Every row gives one point. Each copy is the shape, with its points in the same order, turned, moved and blurred by noise. Say if it was mirrored as well.

Shape (8 x 2):
[[-0.14 -0.04]
 [ 0.34 -0.34]
 [ 0.39 -0.36]
 [ 0.36 -0.18]
 [ 0.00 -0.50]
 [-0.07 -0.30]
 [ 0.27  0.45]
 [-0.29 -0.32]]
Copy 1:
[[ 0.08  0.03]
 [-0.24 -0.46]
 [-0.27 -0.47]
 [-0.33 -0.36]
 [ 0.13 -0.51]
 [ 0.10 -0.33]
 [-0.47  0.29]
 [ 0.27 -0.15]]
Copy 1 is: mirrored
Copy 2 (8 x 2):
[[-0.09 -0.06]
 [-0.17  0.52]
 [-0.19  0.56]
 [-0.03  0.46]
 [-0.46  0.25]
 [-0.29  0.11]
 [ 0.53  0.14]
 [-0.41 -0.08]]
Copy 2 is: mirrored

Shape:
[[-0.35 -0.08  0.06]
 [ 0.36  0.37 -0.55]
 [ 0.14 -0.06 -0.46]
 [ 0.30 -0.13 -0.54]
 [ 0.24  0.34  0.05]
 [-0.09  0.21  0.26]
 [ 0.06  0.13 -0.03]
 [ 0.09  0.15  0.40]
 [ 0.13  0.34  0.45]]
Copy 1 (9 x 3):
[[-0.22  0.32  0.33]
 [ 0.38  0.19 -0.52]
 [ 0.13 -0.09 -0.16]
 [ 0.26 -0.22 -0.22]
 [ 0.40  0.50  0.01]
 [ 0.10  0.58  0.30]
 [ 0.21  0.33  0.08]
 [ 0.33  0.58  0.42]
 [ 0.39  0.72  0.35]]
Copy 1 is: only turned
Copy 2 (9 x 3):
[[-0.18 -0.23  0.02]
 [ 0.33  0.68 -0.23]
 [ 0.10  0.40  0.17]
 [ 0.23  0.54  0.25]
 [ 0.44  0.02 -0.29]
 [ 0.18 -0.31 -0.26]
 [ 0.20  0.01 -0.09]
 [ 0.38 -0.38 -0.21]
 [ 0.45 -0.38 -0.37]]
Copy 2 is: mirrored

Shape, 9 rows:
[[ 0.26 -0.14  0.19  0.30]
 [ 0.28  0.06  0.42  0.13]
 [ 0.36  0.15 -0.39  0.33]
 [-0.01 -0.28 -0.53 -0.38]
 [-0.56 -0.43  0.30  0.26]
 [-0.44  0.23 -0.04  0.20]
 [ 0.28  0.06  0.36 -0.55]
 [ 0.31  0.11  0.33 -0.08]
 [ 0.14  0.02 -0.52  0.29]]
Copy 1 (9 x 4):
[[ 0.27 -0.21  0.05  0.27]
 [ 0.29 -0.13  0.40  0.10]
 [ 0.34  0.31 -0.29  0.26]
 [-0.06  0.00 -0.47 -0.45]
 [-0.56 -0.48  0.10  0.29]
 [-0.38  0.31  0.14  0.19]
 [ 0.25 -0.16  0.40 -0.55]
 [ 0.32 -0.04  0.37 -0.07]
 [ 0.08  0.32 -0.39  0.18]]
Copy 1 is: only turned
Copy 2:
[[ 0.01 -0.41  0.01  0.29]
 [ 0.04 -0.50  0.28 -0.02]
 [ 0.53 -0.18  0.05  0.55]
 [ 0.61  0.16 -0.55 -0.02]
 [-0.57  0.16 -0.26  0.07]
 [-0.08  0.40  0.24  0.20]
 [ 0.38 -0.33  0.06 -0.61]
 [ 0.23 -0.42  0.17 -0.14]
 [ 0.45  0.05 -0.13  0.55]]
Copy 2 is: only turned
Copy 3, 9 rows:
[[-0.25  0.12  0.12  0.44]
 [-0.39  0.10  0.30  0.14]
 [ 0.16  0.45 -0.24  0.23]
 [ 0.66 -0.28  0.02  0.31]
 [-0.39 -0.63 -0.16  0.56]
 [-0.19 -0.29 -0.40 -0.02]
 [ 0.05 -0.17  0.67 -0.11]
 [-0.22  0.08  0.37  0.02]
 [ 0.28  0.25 -0.38  0.32]]
Copy 3 is: only turned
